Each row of a before or after table is a point. The points were changed in one or more steps. Then noise was added and the rows were shuffled. The steps act on columns, c1 being the first. What was done? A step turns or swaps two columns, mirrors them in a line or flattens them onto one, adds a multiple of one to another, or multiplies or shifts one. Angles are multiples of 10 degrees, from the lower column toward the higher: turns from -170 to 170, lines from 10 to 170 but not 90. Use the fewest steps. Two steps may share a column if one is a turn and the other turns, adds or multiplies; they go together, in the order done. Otherwise the lowest column goes first.
In the rows, zero is written as 128.

Before (9 x 3):
[[150  89 153]
 [141 119 164]
 [183  86  92]
 [124 171  93]
 [146 162 179]
 [129 190 166]
 [185 146 200]
 [136 121  97]
 [ 96 101 115]]
After, 9 rows:
[[151 119 101]
 [ 85  67 121]
 [164 147  70]
 [132 121 170]
 [ 93 113 139]
 [ 86 162 127]
 [154  80 115]
 [146 173  82]
 [163 113  44]]
Steps: turn c1 and c2 by -30 degrees; turn c1 and c3 by -120 degrees

Before:
[[108 169 139 139 166  67 101 160]
 [116 125  96 146 121 121 122  95]
 [126 131  92 116 144 106 151 135]
 [ 80 179 186  86 100 174  89 118]
 [121 142  85 135 106 152 141 171]
 [140 127 174 122 106  39 149 138]
 [147  87 188 192 140 162 117 153]
 [139  93 174  84 113 165 136  74]
 [146 196 185  82  95 138 145  69]
 [ 77 154 175 141 137 140 135 137]]
After, 10 rows:
[[185 143  85 155 136 145 136 139]
 [183 193 158  87 142 169 118 142]
 [195  84  92 180 100 154  91  49]
 [ 86 134 114 142 105 174 142 112]
 [181  81 156 196  95  98 146  27]
 [142 137 108 172 166 102 103 248]
 [ 98 146 111 124 120 101 123  96]
 [172  85 146  90 114 121 136  40]
 [ 92 116 119 132 144 115 151 172]
 [171 122 146 126 106  67 149 158]]
Steps: mirror c1 and c3 in the line at 50 degrees; swap c2 and c4; turn c6 and c8 by -40 degrees; add 1.5 times c5 to c8

Before (10 x 11):
[[122  76  87 102 126 154  65  92 112 137 117]
 [143 104 149  90  99 121 154 121 113  89 123]
 [117 131  89  70 116 138 115  87 106 174 121]
 [166 168 138 141 162 102 144 117 128 129  60]
 [147 117 171 123 168 126 108 148 175  90 144]
 [ 78 133 106 137 124 133 146 160 130  94 130]
 [101 121  86 124 162 134 149 158 157 176  79]
 [146 139 135  89 152 127  62 190 125 138  61]
 [119 150 148  90  72 180  96 165 171 102 130]
 [164 156 117 126 128 102  89 123 200  98 119]]
After:
[[100 138 155  90 127 131   6 108 124 138 192]
 [ 92 155 123 127 137 115  82  84 198  92 131]
 [178 132 116 139 153 115 130 169 134 101 134]
 [ 76 169 163 138 130 125 153 134 127 123 188]
 [149 121 143 125 178 142 133 172 158 174 176]
 [109 103 108  90 100 116 164 149 111  94 128]
 [130  76 113 103 168 131  75  35 111 140 139]
 [139 149  84  88  86 125  64 122 169 125 127]
 [136 133 105  68 161 144 139  83 108 170 138]
 [109 119 182 121  98 112  88 124 173  91 111]]
Steps: turn c1 and c11 by -170 degrees; turn c3 and c5 by -70 degrees; flatten c6 and c10 onto the line at 70 degrees; multiply c7 by 1.6; turn c7 and c8 by 40 degrees

Before:
[[ 93 170 110 136 173 117  72  84 126  50 163  85 156  85 120 124 147 101]
 [132 157 214 104  80 179 137 176 152  48 163  93 136 140 174 160 107 123]
 [130 143 169 111 171 179 124 174 106 100 117 151  88 160 141  89 106 145]
 [149 108 158  77  66 136 153  77  81 140 121 159 128 166 154  96 138 111]
 [104  73 104  78 136 132 180 155 133  89 113 149 129 144 134 155 132 105]
 [176 156 164 129 160 178 163  67 103  94 183 158 105 128  69 141 181  51]
 [105  99 109 176 174 135  70  89 134 153 167 101 164 130 149 133  89 142]
 [193 156 111 104 122 116 152  97 143 156  87  67  72 100 112 148 193 157]]
After:
[[150 106 158  78  70 152 144  76  81 145 116 152 125 124 216 112 121 103]
 [133 157 215 107  77 146 137 183 151  83 200  88 141 128 237 185 197 133]
 [173 156 168 126 161 162 159  68 102 164 240 126 106 118 131 170 177  44]
 [ 90 173 113 137 174 121  81  86 125 117 200  79 154 135 180 118 209 118]
 [132 147 170 116 172 192 114 177 109  98 108 157  88 129 203 130 152 134]
 [104  71 104  78 142 113 175 157 133 122  98 140 130 118 194 153 167  99]
 [189 158 111 101 121 107 153  98 144 200  46  77  73 125 174 138 121 180]
 [108 102 105 179 177 129  74  89 136  99 204 107 157 139 208 133  89 152]]
Steps: turn c6 and c16 by 40 degrees; flatten c7 and c14 onto the line at 170 degrees; turn c10 and c17 by -70 degrees; multiply c11 by 2; turn c12 and c18 by -20 degrees; shift c15 by 60

Before, 9 rows:
[[ 92  97 144 127 180 147 107 108 160 150 145  97  80 136 162 126 121 120
  130 106 119 133 140 152]
 [142 131 206 110 100 167  96  98 137 140  95 149  58  84 195 156 180 163
  136 214 115 126 135 117]
 [132 120 161 119 144 152 168 105 123 119 137 106  82  79 102 106 104 112
   95 173 147 111 146 140]
 [ 64 119 130 126 115 135  80 173 148 195  88 100 160 127 179 118 136 154
  133 175  85 116 177  97]
 [137 114 196 103  73 124 149 128 127 162 118 187 130  97 179 148 150 145
  163 134  99 137 122 181]
 [ 71 108 126 181  86 178  94 178 133 130  26 153 195 153 137  99  93 128
   58  82 111 152 125  84]
 [ 20 112 174 156 214  89  89 173 157 130 151 163 141  97 116 118 172 133
  167 142  44 173  99 123]
 [152 136 117 106 181 102 161 183 141 149 104 163 122 139 109  85  98 171
   39 184 166 172  96 127]
 [ 62 131 102 188 120 111 108 208 150 125 128 126 198 115 158 181 134 173
   58 136 117 142 155  74]]
After, 9 rows:
[[139 106 133 189  84  84  91 106 130  84  23  78 191 154  66  85 171 129
   55 114 115 122 123  89]
 [182 107 172 158 212 169  97 106 165  88 140 128 149 100  34 151 112 133
  174  88  41  70 104 123]
 [ 79 113 188 107  70 152 154 100 126 137 116 115 136  92 113 126 114 143
  167  71 100 104 126 186]
 [132 127  98 189 121 150 111  96 153  59 135 133 197 117  54 135 135 168
   57 127 125 112 154  73]
 [109  99 147 124 171 103 104 125 160 153 144 112  79 138  77 117 141 128
  134 173 114 131 129 157]
 [ 57 134 206 109  96 130 101 131 142 160 101 205  61  81 117  86  86 163
  131  78 114  98 126 111]
 [100 115 134 128 108  44  76  47 156 125  85 177 157 131  53 146 122 162
  137 142  84 136 184  97]
 [147 128 154 124 137  72 159 147 120 147 135 175  88  72 139 113 139 111
   98 134 147 156 137 138]
 [134 137 115 108 177 145 161  82 140  87 104 168 122 136 158 154 175 167
   41  82 171 102  94 123]]
Steps: turn c1 and c15 by 110 degrees; add -1.5 times c23 to c16; turn c6 and c16 by -110 degrees; mirror c8 and c10 in the line at 120 degrees; turn c12 and c20 by -110 degrees; turn c17 and c22 by -150 degrees

Before (12 x 64):
[[126 115 162  82 157 154  63 178  85 170 146 137 125 101  85 144  75  96
  104 120 138 158  78 142 108 152 172  95 179  86 193 179 156 176 171 207
  149 117  66 146 132 151 126 210 110  80 168 121 146 224 126 178 102 176
  101  97 100 105 145  43 162 168  68 171]
 [114 171 134 103 125  92 167 157  63  65  88  98  88  91 181 167 156 158
  114 221 153 139 134  96 201  71 164 153 180 125 132  85  83 154 127 168
   98 187 114 131  73 132  93 198 117  83 141 114  62 172 129 142 159 117
  122 158 116 113 105 106 100 107 128  81]
 [206 176 166 164  99  83  83 172 135 116 105 107 148  84 135 164 135 165
  132 134 158 175 171  87 170 156 128 124 152 185 197  98 111 148 122 179
  144  78 158 144 138 185 142 126  89 142 115 166  97 136 186 179 105  72
   93 111  96 123 117 105 109 163 115 158]
 [114  90 106 105 155 142 128 142  66  66 155 165 143 115 136 159  62 146
  135 132 118 112 176 163 174  67 165 178 180 153 129 138 103 144 153 199
  102 166 106  41  96 180  78 178 114 166 155 145 105 131 117 184  98 152
  198 145 176 136 125  70 135 145 144 119]
 [115 140 203 181  97 132 127  95 129 176 109 161 137 159  92  86  64  73
  141 139 123 161 110 150 110 159  74 179  98 117 139 105  74 111 114 101
   96 172 127 123 144 153 137 168 130  69 144 106  90 122 103  95 121 116
  167  85 178 137 166 145 152 130 164  88]
 [170 163 104 135 126 109  80 102 153 127 156 162 167 156 101  76  79 105
  169 116 114 111 154 152 138 154  74 136 179 156 185 161 123 179 138 205
  105 183  97 146 112 153 161 171 169 126 122 141 116 182 120  98 144 137
  135 131 166  78 117  79 112 154  98 119]
 [136  98 109 195 153 155  92 131 115 109 185 138  65  85 178 147 108  85
   79 160 155 175 128 188 115 162 155 119 137 164 167 169 122 128 125 106
  103  94 152 148 162 144  77 197 116 175 149 163 161 129 141  77  87 176
  146 141 115 100 106  67 117 182  66 113]
 [122 103 132 191 162  88 166 125 152 133 153  87 117 114 116 149  57 159
  160 215 187 121 161 183 190  82 105 115  69 150 179 148 127 169 148 140
   79 110 109  45 124 162 160 217 107 103 168 100  65 185 138 144 129 178
  115 145 195 165 135 100  60 125 155 100]
 [208 170 120 104 118  82 125 131 105  74 129 116  60 108 119  83 129  92
   69 154 180 179  76  98 161 139  83 178 180 166 109 138  89 126  90  97
   82 123 155  62 167  88 168 142 118 157 170 210  67 142 186 134 133 164
  127  80 124 152 119  74  62 131 126 133]
 [174 153 164  98  94  86 139  78 123 113 172 158 151  94 117 127 132  90
  129 159  94 136 128 129 165  82 171 130 157 154 195 161 143  93 155 160
   70 135 158 118 122 157 100 121 148 134  80 196 156 162 135 111 112 110
  136  64 201 184 112 136 150 147 174 169]
 [102 113 176 161  94 116 110  81 120 132 191 130 131 108 134 125 156 119
  168 121 186 121 146 185 161 136 127 101 166 160 126 169  89 157  78 106
  150  91 161  64 109 180 154 143 155 113 147 154 105 129 181  99 159 105
  146 105 169  92 202  96 140  82 149 154]
 [136 153 127  84  75 111 122 131 161 170 120 109 139 131 171  75  60 178
   92 159 186 128 143 154 106  95  73 180  83 121 119 117  80  90  82 192
  165 180  79 131 153 132 109 150 147 157  75  98 148 193 114 116 149 167
  167 127 178 146 203  69 123 150 175 166]]
After (12 x 64):
[[115  91 103 110 157 141 131 146 177  66 155 166 142 114 131 155  57 146
  134 128 118 112 236 158 174  68 163 177 177 149 131 100 107 144 152 200
  102 170 106  40  98 182  75 156 109 166  78 146 103 132 122 183  98 158
  198 145  64 134 126  82 136 142 148 145]
 [140 147 129  83  72 112 127 132 174 166 120 105 141 129 171  76  62 182
   91 164 184 129 140 157 106  96  73 183  82 120 119 112  80  87  82 191
  163 178  80 134 154 134 108  78 149 159 106  97 146 195 114 114 150 168
  168 122 158 146 207  66 121 148 176 145]
 [207 169 117 101 112  81 127 137 125  74 130 110  60 115 117  82 132  93
   69 153 181 177  44  91 161 139  82 178 178 169 106 167  88 124  89  95
   78 126 160  60 168  91 170 168 117 158 112 211  68 139 184 134 134 164
  123  79 102 154 118  77  64 128 129 142]
 [127 114 162  80 157 152  63 178 101 171 145 136 128 100  89 147  74  95
  101 121 141 160 116 135 108 149 171  96 175  88 192 197 153 172 171 208
  145 119  64 142 135 147 127 169 108  78  45 120 147 222 125 177 102 175
  105  96  82 107 148  36 160 166  71 157]
 [105 113 181 160  88 122 109  81 171 132 193 130 132 104 137 127 150 117
  167 123 188 119 226 190 163 136 123  99 169 159 127 148  92 155  83 107
  149  90 155  59 108 180 154 145 157 116 109 154 106 128 178 100 161 106
  143  99 119  94 202  91 136  82 150 137]
 [121 103 132 189 156  85 165 128 197 139 156  83 113 118 115 147  57 158
  164 219 186 120 223 180 192  85 108 111  72 145 183 124 131 172 153 137
   79 110 110  45 129 162 163 171 106 100  44  96  64 185 136 146 133 175
  116 148 151 163 133 113  60 127 155 137]
 [115 142 204 179  97 132 125  97 179 176 108 163 136 161  88  90  63  74
  138 136 121 162  62 154 110 157  73 179  98 117 137 120  76 112 120 102
   97 170 130 124 143 150 138 141 125  69  89 108  87 121 104  94 120 116
  173  85 128 136 163 155 156 131 164 122]
 [138  96 106 197 157 153  91 136 119 107 184 134  68  89 179 151 109  80
   83 160 152 176 196 185 116 163 154 124 134 165 164 160 118 130 121 107
  104  97 150 147 162 141  76 145 115 173  57 161 163 129 144  80  90 177
  146 141 114 101 109  78 119 181  68 146]
 [211 179 166 161  93  86  80 173  99 115 107 107 148  83 130 165 134 164
  129 133 159 177 161  87 170 155 131 123 154 188 196  83 109 143 125 182
  141  85 159 145 137 188 139 112  87 145 129 166  99 136 185 178 104  71
   94 108 137 121 119  97 106 162 114 140]
 [172 153 163  97  95  85 140  81 204 113 176 157 148  94 117 126 134  87
  126 156  90 138 179 132 164  85 171 131 161 153 198 154 140  92 156 160
   68 136 160 117 120 151  94  84 150 132 137 194 157 164 132 112 111 109
  138  64 127 188 109 122 148 144 172 131]
 [169 162 104 136 128 106  74 103 162 130 155 159 163 153 100  76  77 107
  172 118 116 108 229 151 138 153  72 135 182 156 184 138 123 178 143 210
  108 184  99 148 114 152 155 123 162 130  81 143 121 181 122 101 142 133
  142 131 151  76 117  86 113 158 101 140]
 [113 167 134 104 121  91 165 156 119  61  90  96  90  91 180 168 158 157
  114 225 157 139  73  99 201  72 165 149 180 124 131  87  82 159 126 171
   97 186 114 128  70 131  94 139 118  79  59 114  59 176 131 141 162 120
  124 157  62 112 103 117 100 106 127 130]]
Steps: swap c9 and c57; turn c23 and c32 by -40 degrees; multiply c23 by 2.5; turn c44 and c47 by -90 degrees; flatten c60 and c64 onto the line at 160 degrees

Before (9 x 64):
[[102  85  83 151  90 102 126 128  99 148 112 108 188 157 122  95 166 147
  128 131  93 112  86 110 165 124 152  83 117 178 121 151 157  50 179 181
   60 128 134 197 151 175 174  88 146 139 179 163 152  85 159 134 126 112
  148  98 117  80 131  96 193  42 144 147]
 [130  86 197 149 101 181 142 132 123  94  81 180  97 150 186 142 105 127
   89 118 123 144 175 161 139 155 151 145 122 148 160 146 160 155 147 123
  136 131 145 132 175 163  70  97 108 156 163  93 103 121 132 110  98 148
  145 106 152 140  72 110 107 161 110  53]
 [110 112  78 133  59  77 126 162 131 132 154  88 134 121 132 112 152 150
  114 125 107 171  91 114 104 110 148 113 119 175 131 114 124  87 177 172
   36 160 161 143 119 214 135  95 141 126 177 184 124 125 162 114 136 120
  105  95 100  87 172 106 165 105 140 157]
 [133  91 100 148  92  89  88 126 106 107 226 103  80 171 125 204 161 157
  141 135 168 127 140  90  95 116  96  99 114 147  98 219 117  76 122 140
  140 181 107 185 110 122  96 200 111  51 167 148 160 116  77 129 163 145
   88  90 105 169 187 135 150  73 149 134]
 [101  92  51 145  82  93 135 182 114 123 180  87 170 121 101 105 245 148
  103 134 103 133  68  78 129 114 176  90 126 114  87 164 112 114 190 171
  126 164  86 158 114 200 190 105 128 134 142 176 129 104 115 121 132 126
  105 105  60  74 184  91 158  42  94 137]
 [128  80 152 128 107 226 187 138 128  98  59 181 134 165 194 143 126 149
  107  99 104 104 189 165 147 159  84 148  91 187 198 134 130 172 134  90
  145 143 161  83 145 105  90 128  98 130 164  58 117 106 125  61 114 127
  194  76 159 147 107  70  80 156 132 121]
 [135  82 176 161  82 230 147 168 152 105  54 187 108 137 161 125 153 131
  108  94 161 132 185 137 125 126 114  99  93 122 179  96 131 182 126 105
  151 132 138 127 187 123  96 131  96 128 127  72 146 104 170  83 145 170
  179 129 143 160  57  70  84 189 149 124]
 [120  52 147 141 134 118 162 117 100 138 220 122  74 201 111 224 124 132
  150 145 118 133 105  39  68  96  91 136 126 113 100 155 147  57  77 168
  184 189 147 160 105 119  96 188 107  89 164 140 164 144  76 126 168 139
   70 124 107 157 187 130 129  79 143 134]
 [158  60 162 120  99 187 142 146 145 102  98 198 133 142 179 138 144 101
  117 130 130 105 185 157 129 111  93 136 111 154 161 149 133 159  72 113
  155  82 163 135 166 131 108 192  90 126 202  50 150 111 169  96  91 116
  169 105 176 126 141  50 117 150 115 106]]
After (9 x 64):
[[129  88 196 148 101 182 150 135 121  95  83 182  98 147 187 143 105 129
   91 151 124 131 177 158 140 153 118 145 125 146 130 148 159 154 145 145
  135 128 144 127 175 164  70  95 108 157 162  91 104 118 131 162  96 149
  147 110 154 138  71 112 111 163 108  55]
 [156  62 164 115 100 183 142 147 147 102 100 197 131 141 182 140 143 101
  116 165 129  89 186 153 130 112 158 134 113 153 138 151 134 158  77 112
  154  84 163 131 168 132 104 191  92 126 200  50 150 112 174 168  86 111
  172 106 174 125 142  53 116 153 117 108]
 [137  82 179 158  84 228 151 166 152 103  53 186 103 135 159 122 152 128
  105 146 164 116 183 133 125 127 157 102  87 123 142  95 131 183 123 129
  152 132 138 127 183 123  94 134  98 129 129  69 147 103 170 194 143 173
  182 128 146 160  53  72  81 187 147 129]
 [112 115  78 135  61  74 126 164 132 130 152  95 137 121 126 112 149 150
  119 129 109 183  86 114  99 111  80 113 119 177 139 115 129  88 177 122
   39 160 158 140 125 215 136  98 141 127 177 181 126 125 166 137 139 124
  104  95 101  83 174 105 166 106 139 156]
 [133  91 100 150  93  88  90 129 106 108 227 105  77 170 123 203 161 158
  141 108 170 123 140  91  95 117 134 103 111 143 144 221 116  75 124 105
  142 184 103 184 109 124  96 204 110  50 164 150 161 114  79 104 164 142
   88  93 106 171 183 137 151  76 151 134]
 [122  52 147 140 138 119 162 117  96 137 220 129  72 203 119 225 119 127
  151 113 117 140 104  39  68  96 109 139 126 113 139 158 151  59  78  92
  187 192 144 160 106 121  99 190 109  90 163 145 166 142  75 104 168 137
   69 121 108 154 185 129 128  80 145 135]
 [ 98  92  52 147  81  86 133 181 108 126 181  86 169 121 104 105 244 148
  105  91 104 151  67  72 130 114  69  89 126 117 155 168 110 114 189 144
  121 165  86 161 113 202 189 101 127 135 139 180 131 106 114  95 132 126
  101 104  61  73 184  91 159  44  96 137]
 [103  83  82 154  90  99 130 128  96 149 112 111 188 158 118  97 166 151
  127 130  92 126  84 109 167 124  72  79 117 182 129 150 154  50 179 124
   61 131 135 198 151 175 169  90 143 140 179 160 153  88 156 123 126 114
  147  93 118  79 129  96 194  43 144 148]
 [128  80 151 127 111 227 190 134 130  98  59 181 136 159 192 142 125 151
  107 167 105  83 188 163 147 157 185 150  94 186 150 138 130 175 136 116
  146 141 161  79 148 107  94 126  99 132 164  57 116 107 125 226 111 127
  197  73 156 142 112  69  77 155 130 122]]
Steps: add 1 times c31 to c20; turn c31 and c52 by 120 degrees; add -0.3 times c23 to c22; turn c27 and c36 by 120 degrees; multiply c36 by 0.7

Before, 13 rows:
[[ 82 125 136 160 151  99 103 124 126 141 150 120 103 145 128 135 124 124
  110 112 128 121 138 111 132 122 150 131 148 139 104 114 138  72 135 117
  134 120 111 131 138 128 134 108  92 108 109 120 122 153 145 115  90 129
  108 112 114 131 129 119 138 141 124 141]
 [136 114 158  98 151 122  98 146 132 124 120 128 104 143 128 118 141 115
  112 184 122 130 114 126 139 112 159  90  98 146 113 156 153 138 141 104
  124 163 114 124 112 148 106 128 114 111 120 127 132 147 100 106 161 157
  126  92 140 135 136 138  94 141 145 125]
 [123 117 102 100 110 143 199 151 133 128  97 108 106 155 127 107 125 124
  158 146 150 142 132 138 125 112 141 130 123 137 120 147 132 129 129 101
  153 130 115 160 133 117 120 120 138 127 110 142 140 155 153 115 121 172
  142  96 107 126 136 120 134 141 143 129]
 [141 139 144  96 118 149 138  92 126 139 105 130 108 149 133 132 111 109
  117 132 135 144 115 128 135 116 120  90 120 139 116 129 142 104 146 107
  131 133 127 120 141 114 115 129 141 128 164 130 129 141 147 126 127 115
  128 132 138 137 129 122 139 103 124 145]
 [134 114 159  96 127 143 185 158 125 126 221 105 128 152 147 106 128 116
  136 136 116 121 130 117 114 115 100  90 139 128 152 119 121 143 131 135
  140 132 123 116 102 125 134 104 145 114 107 129 136  67 145 113 121 138
  129  94 151 122 126 106 139 144 116 146]
 [128 132 142 118 116 118  89  99 132 132  95 114 112 142 136 145 121 122
  111 114 141 134 122 119 125 123 122  97 139 131 108 126 124 156 149 112
  144 129 134 157 108 133 117 113 141 111 101 126 130 139 150 155  64 124
  142 179 160 136 128 116 103 127 115 132]
 [139 114 149 113 152 146 104 150 129 141 118 110  99 152 105 112 125 143
  129 133 119 146 141 150 117 111 104 156 134 120 121 118 133 105 102  96
  147 156 110 150 117 135 128 110 139 130 131 143 127 156 112  96 162 118
  128 132 105 109 123  76 140 141 150 124]
 [130 114 133 139 134 129  99 161 119 121 129 129 159  99 146 122 142 144
  160 114 158 143 121 132 129 111 119 122 127 108 108 182 169 154 130 138
  154 124 143 130 128 130 113 108 116 127 186 152 134 156  99 104 160 116
  117 105 141 117 114 139 141 131 134 133]
 [137 122 135 107 125 149  94 109 119 104 103 137 201 152 146 142 132 118
  135 116 153 137 120 110 115 133 130 110 139 145 139 116 122 141 143 116
  150 122 130 115 112 151 130 117 142 178 124 138 117 156 120 143 165 122
  126 108 123 101 133  96 144 141 107 127]
 [ 85 149 108 101 127 127  96 152 132 101 130 159 112 123 122 144  66 112
  122 136 130 135 162 125 117 119 111 179 143 124 111 125 122 115 141  99
  140 122 134 125 142 124 190 119 146 177 134 142 125 120 141  99 152 120
  143 102 123 115 129 114  97 117 143 106]
 [139 151 118  97 154 132 179 146 127 133 102 124 112  83 112  74 146 143
  141 115 168 136 110 128 116 132 124 109 143 143 117 128 123 111 126  97
  135 147 152 117 114 141 112 109 126 112 108 189 131 157 137 139 128 118
  145 104 129  60 140  84 122 133 146 122]
 [ 65 150  84 105 133 109 130 152 130 132  97 109 102 117 137 132 126 128
  116 118 116  60 112 108 150 148 131 111   7 148 126 133 123 137 137 107
  155 147 236 115 102 152 134 115 114 141 108 146 141 147 125  97 160 125
  118 114 106 136  99 136 142  46 143 106]
 [136 118 138 120 121 148  88 158 113 138 101 127 129 152 141  96 124 142
  136 148 134 144 160 122 136 112 102 106 146 142 121 150 135 126  74 129
  156 119 153 120 104 121 102 162 123 118 119 167 111 129 151  97 133 138
  143 118 105 137 106 132 137 126 121 143]]
After (13 x 64):
[[127 134 143 117 112 118  89  97 133 130  96 111 116 138 136 160 122 119
  110  86 142 131 124 118 123 123 122  98 142 126 104 128 118 160 147 113
  146 125 137 160 107 130 137 113 135 112 102 125 128 139 155 157  62 118
  145 178 156 132 124 115 158 122 117 131]
 [141 157 120  98 154 134 181 148 131 131 102 123 113  76 113 100 141 150
  142  94 167 137 113 131 114 130 121 110 137 149 119 126 117 114 125  94
  135 144 151 114 114 139  79 109 124 111 110 189 132 156 138 143 129 117
  144 104 128  61 140  88 139 121 146 118]
 [123 116 103 101 106 144 196 152 122 129  95 109 107 155 127 103 122 125
  157 152 153 142 135 143 123 105 138 130 119 137 115 145 132 127 132 103
  151 128 113 167 137 120 119 118 140 134 106 146 140 157 153 113 124 171
  143  97 106 125 136 123 122 125 148 129]
 [136 109 154  96 154 123  97 145 132 122 119 128 105 146 129 151 140 113
  114 154 123 142 110 127 136 110 161  92 100 147 111 161 153 137 144 108
  128 168 110 129 111 152 100 126 113 111 121 125 136 141 102 103 160 164
  131  96 140 140 134 138 165 134 144 123]
 [135 116 161  94 129 147 186 160 129 122 219 108 132 149 151  96 128 116
  131  98 119 140 130 118 109 112 100  89 138 127 152 117 123 148 137 135
  140 135 126 111 102 129 119 101 143 117 108 130 136  67 150 114 124 138
  125  93 151 120 124 107 115 137 113 147]
 [140 115 150 110 148 149  99 147 124 142 115 108 101 146 104 131 121 146
  131 120 121 144 141 147 120 107 104 157 132 116 124 117 129 108  95  95
  150 157 106 150 118 134 109 108 138 132 133 147 128 158 114  98 160 116
  126 132 105 105 123  75 117 119 150 124]
 [ 88 153 108 103 126 124  96 153 128 101 127 161 109 117 119  92  64 114
  126 156 128 119 160 123 120 120 112 174 143 121 116 122 120 118 146  99
  141 123 131 120 144 119 163 118 146 178 129 142 125 119 141  98 153 119
  145  98 121 115 128 115 157 112 145 107]
 [132 118 129 103 122 154  93 107 140 105 103 135 201 148 149 142 135 115
  133  96 155 147 119 108 117 134 130 107 142 146 141 113 124 143 141 111
  147 124 133 116 106 150 135 114 140 174 123 141 118 155 120 144 164 119
  123 108 124  99 129  95 108 122 110 125]
 [127 114 131 137 136 127  97 165 136 122 132 131 163 100 142 148 138 142
  161 112 157 132 126 131 130 109 114 118 134 112 107 184 165 156 130 139
  156 123 140 129 127 132 113 107 114 124 193 149 135 155  96 105 156 123
  117 103 139 122 117 140 114 109 133 133]
 [ 85 128 129 162 152  97 102 127 130 141 153 120 105 140 128 136 121 127
  107 128 132 139 141 114 133 118 149 123 148 142 101 116 141  73 139 116
  140 116 112 131 137 130 131 107  91 108 111 120 121 152 149 120  89 135
  107 110 108 128 133 118 115 138 126 143]
 [ 66 146  85 103 132 113 129 151 123 135  95 111 102 116 133 127 126 127
  115  77 118  30 114 107 145 147 132 111   5 153 127 134 126 138 136 112
  153 148 238 111 102 152 136 116 115 146 103 140 144 150 126 100 157 127
  118 111 101 142  94 141 113 162 148 109]
 [145 134 144  92 124 147 136  92 129 139 108 131 108 149 130 141 107 108
  114 154 133 111 117 130 135 117 123  98 118 142 116 128 142 106 148 105
  133 129 124 117 138 112 129 132 137 131 163 126 135 139 146 127 125 118
  130 134 137 136 126 118 120 102 119 148]
 [133 117 142 121 116 150  84 161 140 135  99 129 134 151 143 146 128 141
  137 112 136 133 159 124 139 111 102 103 150 138 125 148 131 123  70 129
  157 121 148 120 110 119  84 163 125 118 124 164 110 130 150  94 128 137
  138 117 106 138 105 133 115 113 123 144]]
Steps: add 0.3 times c7 to c43; turn c16 and c43 by 60 degrees; turn c9 and c61 by 170 degrees; add 1.5 times c41 to c20; turn c22 and c62 by -70 degrees
